Every row gives one point. To make a cloud, some directions were put in groups of two or more. Within a group, all points are equally far from the middle, so they leave a hole (a ring in 2 directions, a hollow ball in 3). The other directions are filled evenly. Then the cloud was stretched, turned, moved and blurred a little. How many holes are there, and how many directions does each take, smallest first?

Cloud:
[[-18   8  59]
 [ 35 -48 -17]
 [ 29 -10 -64]
 [  3  18  61]
 [-57 -40   3]
 [-39  19 -72]
 [ 10  64 -31]
 [ 36  33 -50]
 [-46  48 -46]
 [-12  63  26]
 [-74 -11 -21]
 [  9  68   8]
 [-51  30 -59]
 [ 27   3  56]
 [ 18  31 -64]
 [ -3 -28  51]
 [-33  11 -76]
 [-35  16  51]
 [ 19  42 -56]
 [-72   2   6]]
Holes: 1 (3)

Cloud, 31 rows:
[[-42 -26  14  49]
 [-30  32  64 -40]
 [-15 -41 -70  62]
 [-24  30 -37  32]
 [-18   8 -41 -16]
 [-53  44 -17 -12]
 [ 13 -29 -31 -16]
 [ -6  -3 -48 -74]
 [ 29  18  -2 -32]
 [-13  66 -51 -61]
 [  6 -44  38  22]
 [-50 -43 -16 -73]
 [-40 -19  26  51]
 [  2 -29  71  -7]
 [-19  73  17 -31]
 [ 27  26 -30  -5]
 [-16  56  98   0]
 [ 26 -67  11 -21]
 [ 71  17  37   6]
 [ 21  -8  73 -41]
 [ 56 -19 -22 -30]
 [ 10 -20  94 -76]
 [-34  19  31 -30]
 [ 66  -6  -4 -67]
 [-16  -1 -21 -80]
 [ 38  44 -13 -52]
 [-21 -12  31 -78]
 [-82  93 -21   9]
 [-18 -25  -3 -59]
 [-78 -25 -29  20]
 [ -3 -46  49 -21]]
Holes: 0

Cloud (81 x 8):
[[   1   19  -63  -37  -58   -2   38  -15]
 [  -2    2  -64  -52  -13   35   19  -43]
 [  41  -13   27  -18  -17  -39  -43  -64]
 [ -30  -26  -25  -12   62   22   77  -13]
 [ -29   50   54  -54  -30  -10  -13    6]
 [   3   69   14  -28   -7  -10   69  -40]
 [ -47   55   -2   62   21  -14  -13  -16]
 [ -23  -15  -45   17    0  -63  -20  -58]
 [ -27  -15   48    0  -91    1  -27   24]
 [  18   22  -24  -49  -64   51   16  -55]
 [  -3   80   39  -58    4   -5   -9  -18]
 [ -12  -43   -7  -41  -18  -35   38  -38]
 [  51   13    4   29  -58  -45  -13   54]
 [  40   51   18   37  -73   -6  -52   23]
 [  49   63  -12  -34  -13  -33   12  -61]
 [ -27   -7   25    6 -101  -14   20   45]
 [  19  -26    0   58   30   17   63  -31]
 [-103  -47    4   65  -24  -53    0    9]
 [  21  -23  -62   20  -79  -45  -19   21]
 [  31   53  -36   65  -21  -11   35   27]
 [ -34  -22   11   41  -74  -29  -69  -32]
 [ -57  -13  -35   87    7  -66    9   -5]
 [   1   17   33    2  -17  -45   32   42]
 [  12  -57  -70   32  -16  -19   15  -17]
 [ -90   -1   42  -12  -66   13    3  -36]
 [  66   -8   -5   -9  -72  -23  -49   34]
 [  36   13   31  -54  -37   32   -6   48]
 [ -38   43  -18   27 -105  -37  -13    0]
 [  -3   20  -68  -25   55   15   22  -35]
 [  -5   78   38  -11  -24    2   12  -80]
 [ -29    5  -12   65  -87  -59    7  -58]
 [ -87    6    8   -5  -62   43   14  -46]
 [  36   35   29  -50   18   75   52  -44]
 [ -94  -41   37    7  -38   -3    0  -49]
 [ -89  -21  -19   -9  -42    7    7   60]
 [ -47  -15  -39   40  -13  -70  -43    2]
 [ -33  -49  -22   42  -53   -6  -59   24]
 [ -71   23   22   -1  -73    0   54  -57]
 [ -50   19  -76   12   -6  -24   55  -10]
 [ -79   29  -26   67   -7   20   42  -55]
 [  23  -22   -2  -17  -46  -70  -28   19]
 [ -16  -17   23   58  -73  -63   12  -56]
 [-112   20    4   13   -3   30    6  -34]
 [ -46  -43   11   50  -73  -15  -57  -24]
 [  26   63   25  -59   40   31   42  -63]
 [  34   33   23   72  -19   -6   24  -70]
 [  13   42  -35  -28  -67   -8   56  -31]
 [ -24   12  -47  -50  -62   -3   36   23]
 [   7   29   -9   34   64  -14  -15  -54]
 [  61   -6  -16  -27  -58   -1  -74  -23]
 [ -56   22   28   48    7    8   92    6]
 [  15  -33  -10   32 -108  -11  -37   17]
 [ -18   -5  -11   66 -109  -68   -9    3]
 [   6  -18   18   35  -54  -33  -12  -97]
 [  28   62  -12  -25   37   34   78  -35]
 [   6   73    3  -35  -33  -47  -15  -26]
 [  -2   48  -36   35   52  -29   28  -31]
 [ -37  -39  -10   45   -5   14  -20   64]
 [ -65   27  -22   11   -5   38   37   69]
 [   4  -13    4   51   -3   22   80   23]
 [  45   37   20  -81   41   54   22   -6]
 [  52   26   30   42    8   19   -8  -80]
 [  51   64   22  -16  -28   -5  -75   -9]
 [  58   28  -38    5  -95  -20  -15   15]
 [   0  -16   15  -23   51   73   12    6]
 [  21   31    8   40 -100  -43  -46   24]
 [ -85    7  -48    3  -25  -23   74   -8]
 [  53   21   33   45   -8   39  -26  -54]
 [  60   59   23  -11   20   21  -35  -74]
 [ -11   -1   54   65  -74  -31   22  -24]
 [  79   19   -7   26  -84   14  -18   -2]
 [  -7  -26   -5  -46  -65  -19   -5   51]
 [  57    1  -11   46  -77  -32   30  -25]
 [   5   16   30   60  -36  -47    5   50]
 [   0  -31  -57   23  -16  -53   10  -64]
 [ -75  -49    4   83  -44  -24  -12  -51]
 [  53   30    9   33  -96   15  -38   -7]
 [  31   41   22    7  -34  -16  -20 -101]
 [ -50  -15  -14   91  -15  -31  -21   51]
 [ -37   18  -57  -30   50    0   33  -48]
 [  32   30   27  -58  -13   53   55  -62]]
Holes: 3 (2, 2, 4)
